Each row is a point. Examples show where two turns around zero, p and q, send a point. Where does a point land after both, in the order given? Backwards means that the second turn is done in reverse. Each puzzle has new turns, and all numbers are rounded.
In the rows, 128 means zero.

Turn p:
[110 135 106] -> [132 133  99]
[142 134 119] -> [145 129 131]
[114  83 110] -> [116  84 107]
[146 160 177] -> [119 167 175]
Turn q:
[138 108 137] -> [139 126 149]
[123  74 104] -> [149  77 150]
[148 136 108] -> [151 131 110]
[107 124 137] -> [107 121 136]
[100 146 163] -> [ 85 147 137]
[152 180 118] -> [137 166  85]
Where do these land?
q, then p: [ 88 128  98] -> [115  91  97]
q, then p: [178 136 145] -> [159 161 157]
q, then p: [150 102 108] -> [143 106 157]
p, then q: [101 147 132] -> [114 126  98]
p, then q: [160 139 152] -> [119 163 148]
q, then p: [ 92 116 132] -> [ 95 115 115]

Turn p:
[159 116 100 138] -> [166 126 135 151]
[ 93 141 104 150] -> [137 154  90 111]
[162 135 135 148] -> [132 144 148 159]
[ 90 126 156 122] -> [ 89 121 109 110]
[133 117 149 160] -> [111 135 117 162]
[149 140 141  51] -> [123  93 190  88]
[110 120 110 128] -> [139 123 107 117]
Turn q:
[113 105 108 112] -> [116 115 139  97]
[ 96 135 168 109] -> [ 85 156 140 142]
[159 139 119 139] -> [161 129 116 134]
[153  88 122 119] -> [154 122 163 107]
[130  93 104 153] -> [142  84 144 120]
[144 173 105 143] -> [149 128  78 137]
[102 164 170 120] -> [ 90 163 116 160]
Where do these land?
p, then q: [125 149 150 113] -> [ 98 145 131 131]
p, then q: [131 157 149 121] -> [100 148 122 140]
q, then p: [118 113  85 128] -> [139  84 131 118]
p, then q: [115 121 133  69] -> [111 148 175  99]
q, then p backwards: [152 114  78 175] -> [131  73  88 100]
q, then p backwards: [138 115 139 120] -> [143 142 125 123]
p, then q: [116 127 162 170] -> [102  94  94 138]

Turn p:
[128  64 147 113 100 156] -> [127 127 118 102  70  82]
[161 134 109 148 109 150] -> [145 144 121  87 128 150]
[121 159 115  99 157  96] -> [116 135 152 160 174 124]
[172 156 164 149 108 106] -> [161  79 125  99 158 139]
[104 117 129 126 153  90] -> [121 125 112 172 143 111]
[111 142 104 138 105 160] -> [137 152 144 123 101 160]
[ 98 124 128 123 163 138] -> [ 89 134 125 154 121 131]
Turn q:
[ 90 154  98 131 106 151] -> [120 146 124 124 158 180]
[121  90  97  90 102 164] -> [151 108  82 100 114 170]
[148  99 126 169 126 134] -> [114  92 149 142 100 135]
[100 146 151 104 120 113] -> [117 147 111 111 161 110]
[177 125 145 105 142 155] -> [156 137 139  98  84 111]
[128 142 150 142 102 105] -> [ 86 139 128 130 130 113]
[151 115 159 144 165 117] -> [138 109 158 134 116  85]
[108 153  99 139 160  86] -> [139 146 132 184 161 121]
Where do these land?
p, then q backwards: [155  86 157 139 153 105] -> [111  90 154  99 115  93]
q, then p: [156 150 157  83 143 161] -> [146 117 179 110 167 105]
p, then q: [109 149 132 148  94 105] -> [122 113 150 121  82 130]
q, then p backwards: [ 79 105 124 145 110 133] -> [145 159 154 148 162 121]
p, then q: [147 143  93 134 140 161] -> [150 162 135  99 149 140]
q, then p: [159 134 126 112 100  88] -> [169 148 137 155 130 155]
p, then q: [ 91 128 107 134 155 143] -> [106 134 152 125 154 160]
